Rows are points. The points of each table are mixes of a few directions, plus a little noise. Count the directions of each table, and those that both share. Where both have some left over, give the other angles between the two spaces (their principal angles), to ten degrees, smallest first.
(in the rows, 128 means zero)

First, 5 rows:
[[121 173  67]
 [121 171  70]
 [127 133 121]
 [132 102 163]
 [138  62 218]]
Second, 5 rows:
[[126  92 162]
 [148 169 121]
 [105 115  99]
 [189 170 198]
 [ 71  92  60]]
Directions: first 1, second 2, shared 1

First (7 x 8):
[[180 139 138 143 204  99 139 131]
 [120 131  79 135  18  86 171 152]
 [131 131 101 134  76 100 153 142]
 [139 129 146 128 176 137 117 120]
 [164 132 168 132 249 141 104 113]
 [ 39 105 151  94  82 217  71 102]
 [124 129 112 130  91 115 142 135]]
Second:
[[157 145 129 161 175 156  95  90]
 [162  92 140  70  82  78 203 185]
 [140 143 103  94  70  86  95 139]
 [ 71 130 146 132 192  97 144 164]
 [ 97 145  87  94  26  85  94 146]
 [146 136 135 135 142 193  61  72]
 [211 115 133 138 138 126 179 123]
 [ 94 122 153 119 162 172  93 112]
 [ 75 118 122 153 125  97 203 171]
 [127 136 131 183 169 189 113  80]]
Directions: first 2, second 5, shared 2

First:
[[125  85 109  98 188 151 141  88 124 153 147]
 [117 184 153 180  49  87 116 175 138 107 102]
 [119  89 119 103 187 150 163  88 132 155 146]
 [ 68 102  95 171 145  80  93  92 127 190 131]
 [130 182 144 170  48  92  92 179 128  98 103]
 [157 150 168 104 118 163 196 150 144  91 125]
 [109 130 130 147 123 113 135 124 135 142 125]
 [168 156 161 104 106 160 166 160 134  80 122]
 [161  74  72  75 189 157  49  95  90 135 151]]
Second:
[[104 139 135 155 112 106 139 130 138 141 121]
 [ 48 163 153 220  75  55 164 135 162 170 105]
 [ 96 142 138 164 107  99 142 130 142 145 119]
 [187 102 110  60 167 182 101 123 103  97 145]
 [111 136 134 147 117 113 135 130 135 137 123]
 [233  81  95   7 197 224  80 120  84  73 158]
 [129 128 127 127 129 129 127 128 128 127 129]
 [115 134 132 142 120 117 133 129 133 134 125]]
Directions: first 3, second 1, shared 1

First, 11 rows:
[[ 99 125 186 128 114  97 120 134 132 160 108 165 177 119 159 129 132 157]
 [114 127 148 187 102 147  69 108  51 219  39 124 104 191 211 160  47 208]
 [160 115  98  59 136 165 143 146 131  68 168  88 109 114  80 119 154 114]
 [169 126  62 123 143 173 135 126 122  93 157  77  62 138  93 127 117  97]
 [159 151  20 135 156 159 149 106 122  61 147  85  69 142  62 127 140  74]
 [114 155  90 119 145 106 153 113 140  73 129 141 153 119  79 122 175  96]
 [ 91 120 224 163 121  54 144 145 199 180 155 202 195  80 169 111 143 109]
 [105 136 150 110 131  93 146 132 154 108 136 160 178 103 111 118 169 117]
 [155 103 149 237 117 148  96 127 128 241 132 114  43 155 214 138  23 128]
 [ 98 134 161 140 110 117  99 118  87 168  66 149 159 153 169 144 110 185]
 [144 116 121   7 134 149 153 156 140  38 171 105 159  93  60 112 198 125]]
Second:
[[140 151 120 149 142  57  83 186 217 225 101 123 228  76 151  35  95  29]
 [142 177 115 171 138  91 141 137 202 150 129  83 126  92 133  81 123  30]
 [197 125 160 107 101  95 105 179 181 139 133 112 105 154  89 115 120 148]
 [ 64 105 138  62 132 205 124 101  28 121  99 112 168 107 191 149 132 180]
 [ 93 141  92 184 148 150 183  61  99  69 156 147  69 138 117 174 153 113]
 [128 102 147  90 109 191 155  94  53  52 145 123  49 174 110 201 152 226]
 [121 130 125 127 135 111 108 147 144 167 114 132 177 106 144  97 115 101]
 [161  71 148  92 107 123  95 152  99 121 137 194 126 187  86 165 125 230]
 [108 148 105 167 142 131 158  95 129 108 139 125 105 119 130 135 139  92]]
Directions: first 4, second 4, shared 1; angles 50, 60, 90

First, 8 rows:
[[143  47 140 146 110 130 136 148 131  72  64 147 137  80 183 127 157 109
  133 110 114  69  67 105]
 [100 110 151 123 135 116 155 162 113 118 156 104 121 176 116 132 125 108
  106 135 134  91 147 115]
 [135 130 109 132 130 146 157 139 107 174 142 151 117 133 117 154 118 170
  119 131 172 108 157 110]
 [ 99 122 145 125 107 143 111 146 119 152 139 180 122 110 154 145 131 142
  148 154 157 111 114  85]
 [140 126 127 114 104 123 155 136  90 172 121 100 171 196  57 122 116 108
  111  77 130  99 176 126]
 [159  86 153 109 148 123  99 117 147  62 119 124 156  71 249 102 151 110
  172 137  86 138  53 148]
 [114 211 103 139 128 120  92  84 159 144 132 114 107 133  50 116 113 128
  120 133 110 210 157 163]
 [134 191  97 136 163 122 119  93 158 128 154 104  95 124  97 125 113 150
  116 147 121 199 152 172]]
Second:
[[111  91 154 122 118 130 136 148 131 103 137  83 104 145 119 124 146 111
   98 122 114 103  98 109]
 [115 155 108 165 219 138  51  47 132 144 154 131 108 101 121 190 119 100
  120 114 149 189 148 223]
 [131 165 102 164 200  95 110  98 133  99 116 176 155 114 157 144  99  95
  158 142 130 156 182 205]
 [153 117 136  97 107 119 173 161 118 124 134 109 154 155 148  95 126 142
  137 129 115 104 130 104]
 [157 199  93 125  84  94 159 137 141 129  77 177 181 134 105  71  99 143
  175 142 103 156 180 123]
 [140 116 131 110 147 156 111 106 113 168 166 103 120 126 138 152 135 148
  119 112 148 138 115 137]
 [143 145 111 125  90 129 152 152 121 152 100 201 155 106 152 115 117 167
  168 149 147 113 143  87]
 [ 97  46 182 134 183  88 163 175 131  13 151  41 109 179 166 122 145  47
   82 130  87  63 106 154]
 [114 107 134 127  83 158 123 144 124 158 119 159 105 101 127 142 143 160
  125 134 155 105  95  68]
 [116 139 124 132  96 148 104 113 137 155 119 130 105 113  87 134 137 141
  116 120 133 145 110 107]
 [131 128 134 105  82 153 124 126 129 164 135  97 113 134  89 118 142 154
  111 112 126 137 101  92]]
Directions: first 6, second 5, shared 3; angles 60, 80

First, 11 rows:
[[ 91 141  96 162 104 135 104 126 116 134  93 120 154 120 109 161 125 129
  143 109 117 125 111 147 123 146 115 123 100 100 105 126]
 [ 49 176  77 207  72 140  52 119 141 140  39 113 193 116  80 150 124 119
  158  84 100 121  74 152 135 188  93  90  59  72  65  99]
 [186 102 173  73 167 118 173 133 135 119 187 140  84 140 160  90 131 130
  104 158 146 134 160 103 130  94 150 144 175 170 168 138]
 [113 156 137 148 113 128  90 122 169 129  96 128 150 132 113  84 129 116
  131 117 118 127 101 115 147 161 116  94 106 121 103  97]
 [145 118 140 111 140 125 143 130 127 125 147 132 114 131 138 120 129 129
  121 138 134 129 139 122 127 116 135 135 143 140 141 133]
 [177 100 161  79 163 120 174 133 122 121 183 137  88 136 157 111 130 132
  109 155 145 133 161 112 125  92 149 150 170 163 167 144]
 [172 115 169  87 157 120 154 130 147 121 167 138  98 139 151  82 131 125
  110 150 140 132 147 103 136 110 143 131 160 162 154 127]
 [114  95  80 131 128 135 165 135  50 133 143 120 120 113 133 233 124 148
  139 127 134 126 154 168  93  92 134 177 134 112 144 175]
 [161 116 158  96 150 122 149 130 139 123 160 136 104 136 146  96 131 127
  114 145 138 131 144 110 133 112 140 132 154 153 149 129]
 [155 121 153 104 145 123 143 129 140 124 152 134 110 135 141  99 130 127
  116 142 135 131 139 113 133 117 137 130 148 148 144 126]
 [ 43 168  62 210  71 142  61 121 120 141  41 110 192 111  80 181 123 125
  162  83 101 120  80 163 125 179  95 103  59  67  68 112]]
Second (9 x 32):
[[106 115 138 138 127 119 102 126 147 124  72 122 141 132 142 105 118 136
  181  99 116  95 121 125 124 144 109  93 104  98 108  90]
 [144 116 125 113 139 127 163 129 100 128 166 137 105 127 141 153 134 129
  111 148 132 144 146 132 118  98 140 154 151 145 151 157]
 [122 108 118 109 144 113 162 123 120 126 108 117 115 123 151 131 124 129
  170 129 121 114 137 129 116  96 127 120 117 122 119 132]
 [147 170 148 174  97 145 108 128  96 138 233 203 103 147 127 154 162 108
   12 165 116 214 124 125 134 138 134 170 192 164 186 163]
 [110 114 157 157 118 125  74 131 141 125  90 146 141 142 146 108 121 142
  159  93 116 103 123 125 124 163 106  99 125  96 126  83]
 [125 139  63  72 156 108 233 110 129 131 111  70 111  98 120 133 130 100
  165 169 125 134 124 130 127  50 147 127  83 153  85 175]
 [123  86 153 122 139 128  87 141 144 118  72 106 152 132 134 113 102 163
  186  79 144  62 139 131 122 163 116 107 114  91 119  80]
 [164 165 143 147 105 165  88 143 122 133 216 151 140 134  77 148 139 129
    7 147 159 173 127 129 151 174 149 180 177 163 169 153]
 [112 142 107 121 129 121 135 120 155 129  85  98 143 118 113 106 123 118
  160 123 123 114 111 125 137 127 124 103  90 120  90 118]]
Directions: first 2, second 4, shared 1; angles 80

First:
[[162 113 122 160 143 152 127  94  57 128 142 183 100 153  88 184  98 138
   95  92 154  88 167 130 120 149 201 149 202 194 105 193]
 [ 84 129  98 127 131  73 146 119  70 139  80 139 112 120 140 108 161 125
  145 167 132 196 145 119 144 123 236 157 106 118 157 146]
 [ 99  85 139 166 145 165  97   7  84 116  77 214  59 234 107 163 109  89
  144 102 160 157 107 160 128 123 209 135 192 142 100 159]
 [163 145 168  99 145 121 127 165 181 126 123  91 147 102 124 119  80 121
  110 134 124 112 124  84 135 100  46  92 107  98 133 103]
 [115 144 103 108 140  82 110 141 147 137 107 111 118 117 154 114 141 133
  138 145 142 144 132 111 139 141 142 135  94  89 147 117]
 [122 137 134 121  96 147 152 174 160 124 167  86 177  88 140  99 162 138
  140 137  91 125 108 147 121 121  57 118  95 127 133  91]
 [147 147 103 109 122 130  98 170 203 133 171  88 148 106 158 124 144 150
  132 111 129  78 119 133 118 164  45 120 101 100 123  94]
 [141 138 150 115 115 144 140 165 171 125 152  93 163  99 131 111 125 129
  125 130 105 114 114 124 123 114  47 104 107 118 129  97]
 [103 113 108 146 141 106 127  77  57 133  85 175  86 163 120 142 134 119
  132 135 151 165 147 129 135 134 244 156 154 143 130 170]
 [144 132 152 129 104 163 156 167 147 121 173 101 171  95 116 119 131 138
  121 123  95 105 119 138 117 113  55 110 124 150 121 110]]
Second, 10 rows:
[[156 155  99  99 158  82  79 153 184 140 124 105 111 117 156 136 109 145
  118 120 163  89 143  93 135 165 102 127 106  82 134 120]
 [127 127 129 129 127 130 130 127 126 127 128 129 129 128 127 128 129 127
  128 128 126 130 127 129 128 126 129 128 129 130 128 128]
 [122 122 135 135 121 138 139 122 115 125 129 133 132 131 121 126 132 124
  130 130 120 137 124 136 127 120 134 128 133 139 127 130]
 [ 83  85 175 175  79 202 207  88  38 108 134 166 155 146  82 114 159 101
  144 142  71 190 103 185 117  69 170 130 164 203 119 142]
 [ 74  77 185 185  69 216 223  80  20 104 135 174 161 150  73 112 165  96
  147 144  60 203  98 197 115  57 178 130 171 218 117 144]
 [140 140 115 115 142 108 106 139 153 134 126 117 120 123 141 132 119 135
  123 124 144 111 135 112 131 144 116 128 118 107 131 124]
 [167 166  86  86 171  63  58 164 208 146 123  94 104 112 169 140 101 152
  114 116 178  73 150  77 137 180  91 127  96  62 136 116]
 [169 168  85  85 173  60  55 165 211 147 122  93 103 111 170 141 100 153
  113 115 181  71 151  75 138 183  90 127  95  59 136 115]
 [ 98 100 159 159  95 177 180 101  68 115 132 153 146 140  98 119 148 110
  139 137  90 169 112 166 121  89 156 129 152 178 122 137]
 [143 142 112 112 144 104 102 141 158 135 126 115 119 122 143 133 118 137
  123 123 147 107 136 109 132 148 114 127 116 103 131 123]]
Directions: first 5, second 1, shared 1

First (10 x 32):
[[126 129 126 126 134 134 124 126 125 129 130 134 129 129 128 129 126 130
  124 116 123 125 124 133 133 126 123 127 123 127 128 135]
 [134 125 133 134 109 108 143 134 138 126 121 108 126 125 129 124 135 120
  142 166 144 139 141 110 112 134 144 132 146 130 128 105]
 [134 125 133 133 111 110 141 133 137 126 121 110 126 125 129 125 134 121
  141 162 142 138 140 112 114 133 143 132 144 130 128 107]
 [129 127 129 129 124 123 131 129 130 128 126 123 128 127 128 127 130 126
  131 137 132 131 131 124 124 129 132 129 132 129 128 123]
 [124 130 125 124 140 141 118 124 121 129 133 141 129 130 128 130 123 133
  119 103 118 121 119 140 138 124 117 125 116 127 128 143]
 [139 123 137 138  94  91 155 139 147 124 115  91 125 122 129 122 141 113
  154 197 157 148 153  96 100 139 158 135 160 132 127  85]
 [127 129 127 127 133 133 124 127 125 128 130 133 128 129 128 129 126 130
  125 119 124 125 125 132 132 127 124 127 124 127 128 134]
 [123 131 124 123 144 145 116 123 119 130 134 145 130 131 127 131 122 135
  116  96 115 119 117 143 141 123 114 125 113 126 128 148]
 [109 138 111 110 187 192  81 109  95 134 151 193 134 138 126 139 106 154
   83   7  78  92  85 184 178 109  76 115  72 121 129 202]
 [136 124 135 135 104 102 147 135 141 126 119 102 126 124 129 123 137 118
  146 176 148 142 145 106 108 135 149 133 150 131 127  98]]
Second:
[[132 129 132 120 100 133 152 124 137 148 132  98 101 139 119 112 102 118
  120 164 133 107 153 118 120 137 127 143 138 114 139 119]
 [148 120 145  88 181  94 111 136 160 130 144 170 136  53 124 128 156 181
  118  59 146 150 113 123 208 161  86 134 123  91 145  84]
 [139 155  87 164 114 147 122 151 123  81 109  97 180 128 131 137 127 128
  150 150 128 124 147 143 105 139 202 142 117 138 118  93]
 [119 119 140 124 123 129 133 117 122 144 132 132 108 145 129 125 125 117
  122 133 124 126 123 124 118 115 109 120 133 133 127 152]
 [127 126 131 127 130 127 127 127 128 130 130 131 127 128 128 128 129 129
  126 126 128 129 125 128 129 127 124 126 128 128 128 131]
 [115 130 119 152 140 135 108 128 107 105 119 147 154 145 139 144 148 119
  140 114 115 144 104 141 106 103 142 108 120 157 110 157]
 [118 125 130 137 132 132 120 123 115 125 125 140 131 143 134 135 135 118
  132 123 120 135 112 132 113 110 125 114 126 145 119 154]
 [144 131 129 109 121 121 143 134 149 138 134 110 117 104 118 116 115 141
  122 136 140 117 150 120 152 155 126 147 133 101 143  91]
 [116 120 135 130 141 126 117 120 117 130 129 151 127 138 134 136 141 123
  127 111 121 140 106 130 123 110 110 110 127 142 120 158]
 [122 127 132 130  98 138 148 120 125 147 129 102 102 155 123 117 104 106
  123 165 125 111 145 121 103 123 129 133 137 129 132 142]]
Directions: first 1, second 3, shared 0; angles 50

First (9 x 32):
[[113 109 199 173 130 102 122 151 146  63 123 147 143 100 115 181 124 141
  130 136 139 127 108  75 101 168 146  84 135 146 179 100]
 [134 133  88 108 131 135 127 121 127 158 132 122 129 130 132  90 133 125
  129 122 125 135 140 144 139 102 125 152 122 113 109 130]
 [136 128  54 100 137 127 116 124 140 171 138 128 142 103 128  45 143 126
  131 116 130 149 151 135 139  72 134 171 114  93 107 110]
 [138 135  56  95 133 137 122 118 130 178 136 122 133 120 133  57 140 123
  129 118 126 143 150 150 144  78 126 171 116 100  97 126]
 [134 150 135 108 116 157 148 107  95 151 123 107  97 186 142 164 116 117
  124 133 114 106 124 177 144 148 101 128 136 148  97 178]
 [113 122 242 175 118 121 141 139 118  55 114 134 114 151 124 249 108 136
  125 145 129 102  94 103 107 210 125  62 149 178 168 141]
 [139 139  58  93 130 143 127 114 124 181 135 118 126 132 135  64 136 119
  128 119 123 137 148 159 147  83 121 169 117 104  92 136]
 [116 117 203 165 125 114 130 143 133  70 121 139 129 125 120 197 119 137
  128 138 133 117 107  96 107 177 135  83 140 155 166 122]
 [127 121 117 132 133 118 119 135 140 124 132 135 140 105 124 106 134 131
  130 124 134 138 132 112 124 114 138 133 123 117 136 110]]
Second, 10 rows:
[[ 96  47 235  91 180  98 176 150  87 193 149 108 171  82 150  88  74  74
  152 166  73  14 164 146 155 153 127  32 172  76 171 103]
 [131 154  87 132 119 142 121 125 136 115 123 134 114 149 127 125 140 137
  122 119 137 163 120 138 121 116 117 162 105 140 117 139]
 [139 147 105 145 112 133 112 128 141 103 122 136 117 144 119 153 142 151
  121 116 144 158 115 117 115 125 129 153 121 149 118 135]
 [130 155  81 132 120 144 123 130 136 114 123 137 112 156 129 123 138 139
  122 119 134 165 120 144 119 114 111 166 101 144 118 142]
 [143 146 121 127 109 130 112  93 136 127 121 118 125  98 118 127 153 124
  122 124 154 144 125 102 143 125 159 129 132 115 109 121]
 [139 140 116 148 114 129 112 133 141 101 124 137 120 144 118 161 137 154
  122 116 142 151 115 113 111 129 130 146 127 152 123 133]
 [153 145 132 144  99 123  99  95 145 109 119 121 125  97 108 159 158 142
  119 117 165 148 117  78 134 133 171 127 145 128 108 119]
 [ 97  58 214  97 177 104 172 156  92 182 147 115 164 100 150  93  77  84
  149 160  75  32 159 153 146 148 117  51 161  89 168 110]
 [123 174  44 115 123 159 131 119 133 128 121 134 104 163 138  85 144 122
  122 120 131 184 124 170 129  98  98 187  74 132 110 149]
 [131 115 146 148 128 119 123 153 132 107 130 139 129 147 122 167 118 152
  129 123 124 122 121 118 106 139 122 125 141 153 138 130]]
Directions: first 2, second 3, shared 0; angles 30, 70
